Each row is a point. To make a cloud, some directions were put in groups of two or more. Within a group, all points are equally far from the middle, so they leave a hole (a ring in 2 directions, a hollow ball in 3). The other directions are filled evenly. Then the cloud was stretched, turned, moved and blurred a little. How many holes are there, and how many directions does each take, smallest first?
In the rows, 128 means zero.

Cloud (20 x 3):
[[134  86 139]
 [ 83 107 110]
 [ 87 154  86]
 [ 92  96 108]
 [ 91  98  98]
 [100 168 100]
 [139  87 132]
 [166 114 123]
 [157 101 148]
 [166 127 165]
 [ 84 104 123]
 [100  91  88]
 [170 116  79]
 [168 128 144]
 [120 175 115]
 [171 139  93]
 [119 175  92]
 [113 173  81]
 [171 118  75]
 [145 170 128]]
Holes: 1 (2)

Cloud (53 x 6):
[[ 99  95 100 154 101 127]
 [122  86 164 122 108  66]
 [148 164 105  86 114  97]
 [148 154 166  92 133 172]
 [132  89  85 112  98  91]
 [114 175 120 160 114  99]
 [125 171 178 120  76 144]
 [121 171  94  95 137  95]
 [127 170 152 157 137 123]
 [ 91 164  99  89  80 109]
 [132 175  84 114  81  70]
 [126 170  97 139 168 134]
 [153 114 180 134 138 171]
 [ 78 165 146 162  74 127]
 [ 96 172  97 100  62 138]
 [ 85 146  90 119 142 152]
 [ 91 107  81 130 115  74]
 [ 97 166 125  77 111 129]
 [ 86 124  83 122 156 100]
 [ 94 166 156 155 157 138]
 [101 173 123 163 111  84]
 [ 90 100 131  84  76  64]
 [ 99 177 153 162  89 141]
 [141 101 159 153  88  79]
 [136  88 151  87 131 161]
 [129 167 166 132 179  90]
 [116  91 115 164  92 120]
 [ 86 146 113  83 141 172]
 [105  90 133  83  97 138]
 [109  89 144 162 131 110]
 [ 83 156 154  88 120 117]
 [110  93  94 118  59 156]
 [132 170 142 164  72 115]
 [139 165 143 164 120 130]
 [131  94 156 164 106 150]
 [157 148 131  80  82  84]
 [153 140 173 109 117 120]
 [134 168 114  80 150 144]
 [ 95 154 101  81 147  87]
 [136 167 152 159 139 118]
 [ 79 157 161 126  86  65]
 [129  86 131  82 107 120]
 [132 170 134  79  99 140]
 [155 145 139  82 105 166]
 [154 119 138 164  91  62]
 [148 163  98 121  81 156]
 [ 88 110  84 137 122  84]
 [130  91 161 156 108 119]
 [ 86 155 114 157 154 141]
 [132 169 166 109 103  75]
 [159  99 149  85 166 102]
 [140 163 161  89 135 132]
 [145  99 119 166 106  72]]
Holes: 2 (2, 2)

Cloud (85 x 8):
[[173 124 158  91 123 121 190 164]
 [154 162 136 176 163 110 132 176]
 [ 99 126 138 135  95 184  90  99]
 [108  98 134 163 133 179 102  91]
 [110  95 159  96  95 157  97 182]
 [168 140 147  91 113  90 147 144]
 [105 173 104 181 156 145 180  89]
 [ 93 136 110 135  71 159 117 167]
 [131 172 149 102 164  88 101  87]
 [154 100  98 100  77 120 170 108]
 [ 81 154 130 139 110 103 178 195]
 [101 166  69 122  97 159 164 159]
 [ 93 126  77 135  84 159 161  94]
 [121  98  74 114 121 180 171  89]
 [162  89 129  92 136 161 131 127]
 [ 97 147 187 130 105 147 121 125]
 [103 167 118 148 183 131 118 179]
 [ 96 120  87 109 162 124  91  82]
 [107 172 121  97  83 108  96 129]
 [162 142  97 136 113  67 120 124]
 [133 183  95 145  86 139 137  97]
 [136  90 124  97  84 101 165  84]
 [ 96 120 158  93 152 157 127 111]
 [ 95 158 115  81 101 109 113 116]
 [ 89 127  64 135 103 123 145 167]
 [107  86 173 148 119 132 119 151]
 [127  95 132 159 112  73 100 148]
 [ 91  94 142 143 126  89 181 123]
 [163 156  77 171 145 115 187 138]
 [125  88 143 159 104 112 166 188]
 [102 138  73 109 132 187 152 148]
 [126  88 152 140  85 109 116 174]
 [136 164 162  98 149 175 118 160]
 [160 150  92 160 135  76 141 109]
 [ 85 122 172 100 130 117 134 129]
 [155  96 109 156  82 167 172 124]
 [145  96 120 136 177  98 190 112]
 [ 87 111 174 138 147 127 102 176]
 [155 170  81 140 167 112 190 131]
 [ 94 134 176 139 126 171 145  88]
 [165  94 128 155 139 183 128 159]
 [132  98  75 105 141  94 173 148]
 [130  83 146 107  90 165 173 167]
 [ 96 166  83  99 106 115 167  84]
 [144 167 129 146 136  74 165 151]
 [ 92  98 137 109 157  99 159 141]
 [141  92 101 154 118 178 106 102]
 [100 148  97  93  88 168 160 115]
 [111 171 147 115  82 115 171 167]
 [ 85 151 177 143 120 103 146 105]
 [122 159 176 105 148 164 160 186]
 [138 179 106  89 104 105 155 181]
 [103 112  88 130 177 164 131 166]
 [ 92 117 151  97 165 141 140 107]
 [170 123 157 148 173 130 179 119]
 [165 111  65 119 139 128 108 119]
 [106 169 117 176 118 166 104 167]
 [129 168 133  80 165 150 166 159]
 [113 165 177 128 158 105 155 109]
 [166 126 148 171  92 122 154 164]
 [165 118 155 147  90 111 155 193]
 [ 90 170 102 162 103 110 163 132]
 [156 153 143 134 156  78 146 168]
 [178 134 159 116 161 157 177 151]
 [182 137 129  90 152 133 103 110]
 [137 166 173 170 158 129 137 118]
 [ 90 139  91 109 173 127 118 158]
 [104 152 113 124 167 171  97  91]
 [162 151 156 107 169 126 190 114]
 [167 108 125 108 173 118 192  85]
 [ 79 126  90 118 114  86 155 108]
 [122 164 126  94 145 179 109 121]
 [180 119 106 128  80 162 109 160]
 [100 139 116 144 158 188 102 139]
 [140 168 159  91  95 141 133  80]
 [146 160 185 127 160 136 135  88]
 [ 91 163  85 162 156 139 156 178]
 [176 115 154 169 140 162 111 139]
 [174 158  91 103 155 114  98 143]
 [181 139 121 118  75 165 170 186]
 [152  96  94 103  85 142 149  78]
 [129 179 101 101 159 106 152 103]
 [168 165  64 146 139 127 161 181]
 [ 94 119  75 150 170 146 156 193]
 [158 104  66 123  98 152 179  84]]
Holes: 2 (2, 4)

Cloud (105 x 9):
[[ 65 131 107 153 128 155 149 110 162]
 [152  87 142  96 113 100 107  85 173]
 [128 159 173 122 155  79  68 112 153]
 [ 65 151  95 115  86 170 109 100 128]
 [100 164 122 167 133  92 130 168  85]
 [116 141 177 116 121 164 157  70 182]
 [112 157 150 146 146 137 160 116 128]
 [133  81 113 166 129 178 170 122 108]
 [151  98 138  89 114 175  93  95  95]
 [ 65  86  95 146 121 163 104  92 164]
 [137  77  97 104 108 165 141  72 168]
 [128 156 143  97 185  76  70 123 121]
 [139  72 152  99 148 181 130 102 117]
 [126  68  82 121 168 117  88 148 131]
 [132 139  89 157 170 139 176 146 163]
 [126  91 138 169  83 175 142 110 130]
 [158 107 160 153 124 173 147 128 151]
 [108  98 155 133 165 175 106 161  89]
 [110 166 166 102  95 107  98 198  90]
 [168 104 166 152 174  84  67  93 109]
 [ 81 138 100 152 141  68 149  92 139]
 [ 84 134 111 174 156 101  84 143 126]
 [ 85 126 168 113 120 148 122 154  80]
 [ 73 140 142 154 153 157 133  87 157]
 [113 144  77 138 157 119 164 134 142]
 [ 90 113 166 155 116 163  81 154 110]
 [138  89  98 109  98 164 112  72 169]
 [103 149 127  82 181  96  82 101  84]
 [123 151 112  79 128 153 109 112 148]
 [190 130 100  91 161 152  94 154  78]
 [117 102 117 180 114  98  91 139  66]
 [ 97 112 104  89 188  85 141 118 166]
 [113  88 154 136 177 185  94 147 115]
 [ 74 121 125  88 103 119  84 120 118]
 [163 144 148  98 132 143 106 165 160]
 [102  80  83 110 170 164  87 166 151]
 [ 99 152 144  80 136 179 103 125 122]
 [ 91 134  95  96 138 131  99 145 120]
 [166 138 128 180 114 101  88 132 106]
 [109  66  78 134 147 161 112 127 144]
 [ 94  68 157 140 201 148 125  86 146]
 [113 139 134  80 169 162 127 129 155]
 [ 91 143 133 169 122 134 106 187  71]
 [ 97  86  96 134  79 114 127 107  80]
 [ 97  65 126  83  89 157 156 100 114]
 [159 123  96 147  68  94 164 161 108]
 [127  93 154 158  87 141 177  92  80]
 [ 89 111 169 149 163 118  56 127 135]
 [101  82 129  88 167 112 112  89  71]
 [148 162 175 105 103 141 102  91 102]
 [154 152 170 125 121 183  96  88 110]
 [134 158 162 124 159 123 100 167 152]
 [127  89 144 173 156 175  74 121 128]
 [152 130 166 131 146 177 123  64 134]
 [163  79 138 103 135 128 111 151 130]
 [123 151 125  89 142 106  81 137 157]
 [ 92 139  85  93 171 149  83 121 102]
 [108 163 164 118 123 180 180 111  97]
 [134  98  96 130  67 158 134  95 115]
 [ 86 102  74 124 186 136  84 135 166]
 [161 134 178 145  93  91 142 151 152]
 [ 99 155 171 113 142 121 147  88 108]
 [154  76 146 125 181 139 135 175  75]
 [ 80  93 156 103 165 169 154 133 154]
 [ 96  86  74 150 173 120  92 161 144]
 [114  96 137 101 183 137 123 166  61]
 [ 86 108 141  89 178 137 126 120 154]
 [154 154 113 173 145  98 131 159 133]
 [138  97 103 167 100 189 143 163  83]
 [137 151 169 124 144 121 116 136 168]
 [152 103 171 161 105 104  95 149  92]
 [ 88 105 145 178  91  99 111 152 101]
 [107 147 152 122 190 129 123 153  82]
 [140 136 138  88 100  95 122 124 175]
 [156 145 113  74 114 171 171 156 103]
 [155  69  81 129 143  90 134 155 128]
 [171 126 156 106 165 103 141 109 112]
 [137  83 122  97 116 122  87 104  97]
 [125 143  88 136 109 151 143 141 188]
 [102  83 154 140 179 131 154 123  79]
 [150 145 154 155 178  95 126 109 149]
 [166  99 152 133 176 161  81 149  72]
 [169 128 118  80 177 171 129 112 130]
 [ 88 102  74 143 150 153 149 173  91]
 [136  92 169 155  95 111 152 136  70]
 [ 88 137 163 110 158 132 113 121  81]
 [135  70 130 112 107 110  70 179 163]
 [168 164 151 107 167 116  80 146 106]
 [ 74 112  81 113 149 173  99 108 121]
 [114 143 107  89 140 100 111  86 159]
 [ 93 144  82 132 122 122 135 182 117]
 [159 116 141 167 158 178  75 101  96]
 [151 167 172 147  87  98 128 124  82]
 [167 101 125 182 176 126 101 133 114]
 [ 96 162 109 158  96 133  87 138 175]
 [144 165 141 159 111 157 109  99 103]
 [ 98  83 185 156 102 113  77  83 150]
 [144 105  90 132 109 129 136  73 105]
 [ 74 123  78 101 165 151 148  85 123]
 [ 98  87 104  98 139  99 105 124  82]
 [ 89 154 127  85 100 116  78 134  98]
 [ 90  86 159 111 149 159 111 147 153]
 [121  70  87 169 176 175 136 135 126]
 [123  65 160 101 131 175 109  72 162]
 [ 93 106 146  96 136  95  74 125  89]]
Holes: 2 (2, 2)

Cloud (90 x 9):
[[114 135  94  78  93 185 139 110 134]
 [ 84 118  71  91 130  87  86 158 138]
 [160 141 118 123 135 163  76 172  98]
 [172 133 119  68 115 134 118 156 169]
 [ 81 121 119 162 150 162 103 156 142]
 [117  79 129 139 116  98  91 125  98]
 [ 90 162 102 167 116 156  72 128 174]
 [134 185 121 137 133 177  50 147 140]
 [156 130 122 104 149 127  83 129  76]
 [118 160  95 144 118 111 144  87 130]
 [174 171 109 125 168 161  52 141 155]
 [155 152 108 109 110 190  53 114 121]
 [125 175 148 154 160 154  82 159 148]
 [129 149  97 138 108 141 156 140 181]
 [110 155  64 107  93 133  92 118 101]
 [117 159 155 122 103 155  70  97 115]
 [154 132  50  59 152  90  85 150 132]
 [172 139 128  80 154 101  82 169 147]
 [157 109 121  91 160 111 114 109 187]
 [ 98 150  61 149 108 131  80 120 121]
 [175 151 148 116 145 101  67  85 147]
 [130 104 135 113 141  66  74  90 166]
 [ 93 114 171  88  84 130  84  81 163]
 [168 118 110  57 123  97 122 132 120]
 [110 135 137 174 155  77 135 141 155]
 [106 183 132 112 109 108 146 109 124]
 [115 135 125 153  95  93  73 185 176]
 [152 109 109  85  90  87  97 126 182]
 [122 137  89 120 181 181 157 107 136]
 [175 154  77 138 142 127  74 168 103]
 [ 91 148 111 159  95  98  85 136 142]
 [112 131  90 105 152 117 148  97 158]
 [158 125 148 130 146 195 108 126  98]
 [149 146 139  90 158  95 104 108  83]
 [135  88  85 144 160 169  90 166 138]
 [ 96 120 174 111 119 127 127 110 148]
 [149  96 151 166 101 140  73 123 138]
 [120 161  92  65  94 149 105 131  79]
 [161 123 173 156 135 126 126 143 127]
 [ 90 154 109 175 105 138 139 173 133]
 [158 112 137  64 146 163 143  79 145]
 [159 122 115 119 124 100  58 151  83]
 [ 85 109 110  96 113 132  76 144 156]
 [105 181 130 150  78  95 100 171 153]
 [ 90 143 115 172 117 120  69 133  96]
 [113 124 114 158 120  69 116 128 169]
 [103 155  83 162 131 143 116 134 149]
 [124 178 137  65 185 135 140 108 102]
 [171 133 131  73 153  82  79 102 129]
 [ 80 121 100  82 174 123 144 164 144]
 [128 163 154 127 164 118  90 169 149]
 [151 126 163 122 133 104 122 175 163]
 [ 88 170 122 153 107 185 113 166 112]
 [168 172 118  95 128 173 123 131 168]
 [ 89 149 102 183 141 126 122 147 123]
 [186 123 130 130  91 149  74  89 165]
 [123 186 158 125 165  91 143 172 145]
 [159 178  96 118 171 170 115 160 137]
 [158 153 159  84 135 128  59  79 156]
 [170 119 104 115 151 148 123 107 110]
 [194 137 149 154 132 141 140 106 140]
 [133 143  82 129 133 142 118 169 200]
 [152 118 135  68 165 128 118 161 185]
 [ 92 150  96 166 142  87  78 103 111]
 [ 76 147 139  85 149 133  83 141 155]
 [108 144  70  98 162 135 138 108 106]
 [133 158  83 163 127 179  88  78 170]
 [152 143 136 135 175 166  90 119  94]
 [ 95 147  95 181 168  93  89 176 109]
 [ 62 133 133  87 131 149 121 177 114]
 [ 98 129 130 141 143 124 136 155 173]
 [135 121 150  85 151 133 108 172  95]
 [137 165  89 129 155  96 168 107 132]
 [126 105  59 109 176 171  54 177 165]
 [121 190  91  59 123 178  78 151 144]
 [100 166 126 140 164  84 130 201 122]
 [105 157 129 184 127  94 114 107 167]
 [156 101 117 143 116 132 129 160 162]
 [152 176 160 106 151 124 101 140 147]
 [116 131  69  96 131 142  91 114 169]
 [175 129 126 131 132 150 130 156  90]
 [184 130 125 122 115  99  65 159 168]
 [ 89 149  90 132 129 163 102  93 143]
 [119 113 139 130  89 122  50 158 119]
 [148 178 142 119 182 148 132 160 114]
 [131 140  52  96 104 152  79 159 154]
 [150 185 170 109 167 126 134 183 154]
 [111 130 128 130 139  94 139 169 183]
 [ 97 165  98 129 104 161  55 104  97]
 [135  97 135 153 106 159  43 148 126]]
Holes: 1 (3)

Cloud (95 x 9):
[[118  95  88 146 170 148 142  64 102]
 [155 117  98 148 161  84 148 172  93]
 [109 109  78 111  77 142 117 166 135]
 [151  68 103 106  93  75 120 109 144]
 [122 124 148 123 131  69 135  94  86]
 [106 112 112 132 181  73 150 116  85]
 [142 127 107 175  92 119 145  70 141]
 [116  58 138 131 110 113 126  73  92]
 [177 137 110 111 100 153 103 152  87]
 [101 132 142 107 161 113 102 171 125]
 [ 91 113 143 166 118 111  87 143 110]
 [ 70  96 106 128 128  97 156 171 133]
 [169 119 164 149 168  85 145 114 123]
 [139 126  44 108  91 156 125  80 111]
 [115  78 135 116  69 139 143  89  90]
 [144  90  85 117 120  63 146  77 143]
 [128  92 156 181 112  94 150 119  83]
 [113  58 159 118 132  84 187 103 156]
 [178 110  99 124 103 173 129 108 146]
 [106  73 135 110 120  85 200 109 174]
 [114 172 109 141 157 122  91 127 113]
 [136  86 120 101 120 178 127 113  72]
 [137 156  89 144 164 154 155 117  75]
 [147 115 125 144  99 169  92  99  78]
 [119 141  55 150 106 160  95 107 124]
 [119 132  54 121 114 172 169 134  97]
 [135 121 120 144  55  82 139 159 114]
 [ 77 124  73  98 110 154 109 144 124]
 [121 139 155 168  79 115 162 130  83]
 [122 158 102 170 165 144 136 101  93]
 [119 130  66  58 117 134 112 130  91]
 [ 76  88 101  86 117 123  94  86  93]
 [128 129  63 139  83  99 107  80 135]
 [170 131  96 139  75 169 133 132  74]
 [145  87 128  81 145 145 156 163 118]
 [111 114 111 153 107 174 107  91 163]
 [134  67 102 174 152 107 105 136 146]
 [120  87  76 131 189 129 151 101  75]
 [114 139 158 165 155 113 132  95 104]
 [106 115  92 156 118  96 204 133 141]
 [124  98 139 125 124 125  64 153 135]
 [124 128 110  56 152 118 165 128 151]
 [127 118  96 196 129  73 155 106 102]
 [110 140  90 128 114  62 161  77  92]
 [172 119  93 134 108 172 160 118 140]
 [ 89 101  89 140 134 162 171 123 176]
 [135  85  74 137 105 133 160  54 128]
 [147 148  80 142  91 170 110 124 136]
 [ 98 115  69 152  52 105 151 140 112]
 [ 72 118  83 171 134 102 154 118 145]
 [119  79 105 104 128 171 135  71 174]
 [108  94 158 105  77 123 159 108 101]
 [158 136 113 125  61 131 153  93 128]
 [178  68 103 119 153 141 143 114 114]
 [112 108 111  90  76 165 109 137  73]
 [153 137 142 103 137  94  77 122 141]
 [ 95 123  69  78 129 135 111 107 156]
 [ 83 131 112 110 124  82 177 137 170]
 [124 131  90  82  87  68 127 125 110]
 [150  55  95 127 157 134 107  88 119]
 [146  62 125 112 173 119 122 153 117]
 [149  80 115 177 132 142 137 170 141]
 [ 82  81  91  96 110 104 119 161 137]
 [154  50  90 115 118 118 155  89 162]
 [ 96 159  56 106  94 120  97 106 106]
 [138 150  77 120  89 181 127 142  91]
 [ 90 131  94 180 150 128 164 137 144]
 [147 111  68 115 129 119 186  75 132]
 [112  92  94  78 119 113 174 161 145]
 [165 118  77 167 159 106 121  85 100]
 [137 117  56  97 161 150 103 109 123]
 [161 148  81 122 142 155 122  80  85]
 [112  77 102 161 132 114 153 177  66]
 [147 144 154 120 108  98 193  96 158]
 [153 122 102 127  74  77 144 149 158]
 [121 102 168 156 141 165 160  95 125]
 [110 137  77 141 123 117  87 129 172]
 [147 146  63 127 108 119 178 158 116]
 [164  99 142 129  76 128 145 165  97]
 [150 137 126  94 152 128  96  99  88]
 [178 106 122 138  77 159 144 138 133]
 [120  62 147 156 169 101 170  86 158]
 [ 92 139  60 125 119 136 116 171 117]
 [140  79  64 169 150 133 100 100 106]
 [132 145 105  66  97 123 122 121 151]
 [177  84 131 136 145 146 185 115 135]
 [132 161 131  83 131  92 108 137 151]
 [167 153 141 140  71 115 129 161 118]
 [ 81 129 123 131 122 134 122  62 112]
 [ 56 132  85 109 108  87 135 136  94]
 [179 126  95 115 170 116 171 119 155]
 [133  90  58 143 172 143 133 132 131]
 [111 136  80  93 159 126 113  93 174]
 [133  65  84 124 127  83 158 117 189]
 [134  94 136 196 100 128 146 138  78]]
Holes: 1 (8)

Cloud (87 x 9):
[[126 213 105 108  93  98 140 142 126]
 [149 133 131 158 181 169 142 141 159]
 [ 45 193 127 173 139 121 105  69 152]
 [134 161 112 154 138 156  95 184 115]
 [ 89 180  52 140 142 121 130  87 137]
 [127 151 104 101 124 145  80 177 100]
 [122 138 140 122  91 160 181 121 146]
 [ 97 107 154 138  99 143 171 182 112]
 [189 145 139 138 154 146 134  80 186]
 [122 100 135 120 130  94 192  81 160]
 [164 135 198 124 110 157 157 174 126]
 [114 115 188 170 189 155 139 123 130]
 [121 144 119 136 207 103 186  80 110]
 [152 141 177 199 165 120 139 137 103]
 [ 73 146 103 160 109 171 124 187  93]
 [188 162 116 107 159 122  86 128 133]
 [118 103 155 161 106 119 159 164 162]
 [133 162 153  76 108 168 135 139  87]
 [ 79 115 182 108 137 155 181 158 139]
 [121 139  96 121 115 188  78 140 161]
 [129  90 137 156 152 164 177 110 137]
 [149 155 154  85 134 165 111 118 151]
 [123 186  96 158 154 123 178 159 109]
 [135 161  92 181 163 124  95 183  78]
 [109 138 123  92  96 174 193 158 166]
 [130 119 148  96 163 105 176 126 109]
 [151 145 159 122 122 151  82 117 133]
 [166 122 126 136 133 128 126 114 141]
 [106 193 133 129 144 165 163 118 147]
 [ 97  61 142 138 145 122 131 161 145]
 [ 83 178  89 133  99  85 165 129 147]
 [144 131 201 177 148 174 111 139 125]
 [130 176 154 110 128 183 170 131 161]
 [119  84 102 172 124  92 172 137 151]
 [157 109  96 125 173 143 128 162 151]
 [ 72 128 131 167  98  84 182 160 100]
 [133 112 133 128 113 109 169 158 148]
 [ 75 186  78 144 147 183 115 139 109]
 [168 109 140 105 155 117 102 119 121]
 [170 168 108 108 139 101  97 127 128]
 [114 190 174 115  50 140 117 117 123]
 [129 129 123 115 154 127 157 139  95]
 [ 82 103 118 102 179 122 129 147 133]
 [143 128 153 131 104 168 112 112 174]
 [158 146 156 128  74 101 117 197 112]
 [113 164  98  97 110 130 140 159 153]
 [120 116 159 110 143 105 148 148 112]
 [174 110 132 114 133  98  89 154 116]
 [129 165 103 118 103 190  82 170 159]
 [177 145 145 124  99 168 149 148 128]
 [119 169 158 123 143  84 149 144 156]
 [ 89 125  94 107  89 145 111 128 105]
 [ 88 205 102 142 173  89 126 113  74]
 [ 64 219 157 132 174 103 123 120 121]
 [202 141 114 116 130 197 150 128 170]
 [104 121  96 156 149 155  86 115 129]
 [116 144 145 164 168  98 175  97 168]
 [118 127  82 161 124 181  86 147 154]
 [142 125 127 171  98 111 107 114 142]
 [182 141 123 110 160 145  70 138 170]
 [110 126 119 142 210 185 103 148 114]
 [101 174 164 110  96 117 106 143 103]
 [106  85  75 121 138  96 144 123 126]
 [115 147  91 150  96  93 156 165 130]
 [119 168 140 121 178  92 202 117  98]
 [119 154  85 220 160 176 150 128 141]
 [132 160 110 176 138 165 154 179  98]
 [141 192 142 138 108 140 101 154 129]
 [ 69 154 144 129  90 142  95 105 136]
 [129 186 180 154 123 129 105 170 118]
 [156 158 142 115  88  97 162 120 138]
 [ 82 169  95  74 163 154 110 123 164]
 [106 115 179 154 173 121 119  86 119]
 [153 133 120 141 161 118 168  78  92]
 [ 44 128 134 142 109 138 117 168  99]
 [147 150 104 194 189 120  94 129 114]
 [111 129 148 171 158 145 110 108  88]
 [ 70 215  97 129 170 122 120 122 108]
 [150 146 142 127 108 165 160 184 121]
 [106  95  94 142 140 157  97 118 121]
 [135 116 109 175 103 144  90 121 159]
 [ 50 144 147 149 139 133 139  96 161]
 [153 174  89 155 156 151 139  93 121]
 [121 122 207  78 114  71 105 161  96]
 [ 96 153 124 212 147  89 178 106 145]
 [105 199 123 130 141 163 174 147 148]
 [141 149 168 139  89 139  89 174 118]]
Holes: 0

Cloud (101 x 9):
[[ 88  75 100 133  99 184 104 106 126]
 [140 106 123  88 144 141  70  99 167]
 [175 122 183 115 171 142 129 117 145]
 [ 98 169 154 105 125 131 168  90  99]
 [128 105  84  79 142 148 123 159 123]
 [151  65  69 134 109 108 114  93  83]
 [128 140 108  93  87 114  99 144  53]
 [149 142 100 150  78  77 135  70 159]
 [177 137 154 130 122  83  79 170 121]
 [189 127 127 116 172 138 155 154 127]
 [101 132 100  87 128  95 137 139 177]
 [143 137 112  93 140 141  72  84 107]
 [128 193  87 131 113 150 140 151 164]
 [143  64 132 108 101 176 104 140 123]
 [ 60 127  85 124  82 137 109 137 102]
 [175  64 105 174 135 144 113 127  85]
 [110 181  92 156 100 131 119  86 168]
 [197 105 124 120 136 132  95 163 110]
 [106 130  79  75 163 139 139 118 113]
 [131 131  99 114 145 124 103  52 144]
 [123 134 125 144 104 108 134 183  55]
 [178 120  73 109 129 125  98 166 146]
 [196 137 128 181  98  92 162 133 140]
 [121 126 100 147 118 137 172 153 178]
 [126  62 119  74 102 132  98  98  98]
 [114 121  80 199 117 156 138 132 119]
 [112 122 141 136  64 109 168 142 146]
 [157 107 178 116 101 130 167 134  90]
 [103 142 155 148 133 107 181  71 106]
 [129 154  98  84  67 125 138 106 124]
 [101 141 157  81 140  92 143 104 177]
 [105 138 144 162 161 126 115 110 197]
 [115 113 169 110 151 187 127  82  98]
 [149 106 121 163  70 137  90 136  59]
 [126 171 138 180  96 167  98 144 161]
 [126 141 129 142  89 156 146  67 201]
 [ 74 137 162 178 117 105 125 102 115]
 [111 141 143 166  68  67 116 129 135]
 [152 151  63 118  94 134 121 121  85]
 [127 193 156 100 102 140 107  92 148]
 [ 59 132 101 128 153 139 145 118 127]
 [ 94 104  89  82 116 126  79  87 104]
 [170 147 113 151  69  74 114 149 124]
 [131 119 154 136 107 122 137  46  68]
 [138 118  93 155  66  90 104 153 155]
 [130 170 103 111 133  75 146 126  81]
 [167 131 144 182 140 115 159 169 130]
 [ 64 156 145 151  93 159 128 129 106]
 [119  62 140 122 179 133 103 134  87]
 [111 164 140 151  56  79 113 131 156]
 [135 101 186 176 107 128 132 129 182]
 [128 164 128  56  96 114 119 137 141]
 [197 119  95 120 172 134 104 126 155]
 [188 109 135 185 139 103 107 108 115]
 [117 170 150 153 171 132  94 129 156]
 [156 126 114 205  80 148 137 127 126]
 [ 75 128 125  68 141 134 134 142  97]
 [121 141 162  99  76 159 156 104 165]
 [128 104 171 152  85 148  74  99  95]
 [ 78 168 163 121 107 121  91 109 128]
 [ 85 111 180 179 111 124 138  89  87]
 [154 148 134  66  78 118 105 147 143]
 [132 150 114 145 157  69 137  79 127]
 [145  90  80 133 129  73 146 131 132]
 [130  67  90 114 147  97  89 116 111]
 [151 117 152 110 170 126 139 146  53]
 [154 141 131  74 164 141  94 159 148]
 [181 115 137 138 152 139 174 160 122]
 [134 158 111 194 101 146 159  90 138]
 [127 159 104 173 126  92 114  88  82]
 [150 161 110  77 164  81 120 125 136]
 [164  88 152 117 168 102  92 113 114]
 [ 94 154  74 104 143 150 159 142  88]
 [162 113 145 184 147  89 116  86 136]
 [177 131  95 136  97 165 141  80 125]
 [ 93 150 130  77  86 109 112 102  78]
 [135 129 182 151  53 117 143 120 159]
 [131 135 114 144 148 124 128 194  88]
 [128 111 108 115 141 108 183 131 174]
 [125 177 118 148 140 106  95 153  82]
 [119 112 142 111  97 209 104 126  93]
 [ 76 166  88 153 128 108 145 138  75]
 [149 128  83 144 182 121 154 144 102]
 [ 80 146 132 144  79 164 103 143 127]
 [101 141 115  64 144 140 117 111 160]
 [153 126 122 176 169 112 116  82 167]
 [169  81 131 111 155 188 122 124 104]
 [ 81  64 140 111 116 116  89  83 102]
 [100  85 139 168  78  79 116 118  84]
 [138  88  67 110 153 110 137  95 131]
 [109  99  94 112 147 162 102  97 164]
 [185 114 115 108 111 132 166  74 171]
 [162 126 179 157  91 103 138  78 116]
 [139  74 138 122  87 154 182 128  85]
 [113 103 115 197 149 142 160 136 114]
 [128 120 155 146  51 134  91 107 102]
 [107 110  63 108 105 123 144  80 139]
 [132  77 119 167 123 147 108 119 184]
 [108 132 138 150 129  49 146 133 128]
 [132 118  95 130 155  70 165 141 112]
 [162 105 154 134 139 161 102  84  59]]
Holes: 1 (8)
